Each row is a point. The points of each table are mixes of a few directions, plus a little noise. Count the directions of each table, and those that both share. Where both have some left over, give the other angles between the two spaces (their principal angles), to ten degrees, smallest first.

First (5 x 2):
array([[  0,   0],
       [ -2,  69],
       [  3, -88],
       [  1, -20],
       [ -1,  39]])
Second (4 x 2):
array([[ -2,  63],
       [  1, -44],
       [ -1,  42],
       [  2, -61]])
Directions: first 1, second 1, shared 1

First (4 x 3):
array([[-11, -75,  47],
       [-25,  57,  25],
       [ 27, -14, -45],
       [  8,  33, -28]])
Second (5 x 3):
array([[ 22,   7, -43],
       [ 12,   3, -24],
       [ 10,   3, -19],
       [-58, -18, 115],
       [ 14,   4, -29]])
Directions: first 2, second 1, shared 1

First (8 x 6):
array([[ -47,    5,   88,    4,   10,   18],
       [ -36,   -5,  -53,  -35,  -21,  -15],
       [ -15,    1,   23,    0,    2,    5],
       [ -44,    6,   99,    9,   14,   21],
       [  15,    3,   27,   16,   10,    7],
       [  52,   -4,  -82,    1,   -8,  -16],
       [  50,    4,   36,   37,   20,   12],
       [  26,   -9, -138,  -31,  -27,  -31]])
Second (8 x 6):
array([[  5,   7,   8,   0, -15, -21],
       [  6,   8,  10,  -1, -18, -25],
       [-28, -40, -48,   3,  88, 123],
       [-22, -32, -38,   2,  70,  98],
       [ 22,  32,  38,  -2, -70, -97],
       [  8,  11,  14,  -1, -25, -35],
       [  2,   3,   4,   0,  -7, -10],
       [  7,  11,  13,  -1, -24, -33]])
Directions: first 2, second 1, shared 0; angles 90

First (9 x 9):
array([[  -3,    8,  -45,   -2,   33,  -50,    5,   27,   10],
       [  31,   23,  -43,  -36,   17,   18,   26,   25,   23],
       [ -29,    0,   65,   35,    0,    8,  -16,  -16,   -2],
       [ -46,  -13,    6,   75,   46,    5,   21,   32,   49],
       [ -10,  -23,   -4,   28,   -7,    7,  -76,  -25,   10],
       [  78,   37,  -38, -107,  -32,   31,  -13,  -16,  -20],
       [ -30,  -21,   17,   54,   13,   47,   99,   35,   32],
       [ -25,   22,   46,    1,   14,  -80,  -20,   -9,  -37],
       [  34,  -33,   -3,  -48,  -84,   14,  -27,  -54,  -66]])
Second (9 x 9):
array([[ -49,  -22,   20,   58,   18,  -45,   14,   10,   -2],
       [  61,   33,    4,  -70,  -28,   81,  -13,  -19,    6],
       [   5,   -7,  -14,  -20,  -16,  -45,  -16,  -12,  -34],
       [  21,   39,  105,  -33,  -31,   86,   22,  -28,  -11],
       [ -27,  -54,   28,   50,  -39,   33,   19,  -19,  -14],
       [  -2,   13,  -63,   -3,   47,  -54,   27,   43,   21],
       [  30,  -40, -104,  -27,  -25,   -9,    9,    7,   -9],
       [  -8,   27,   -7,   17,   47,  -21, -106,   -4,   41],
       [ -29,   11,   33,   27,   26,  -25,   45,   22,    3]])
Directions: first 5, second 5, shared 5
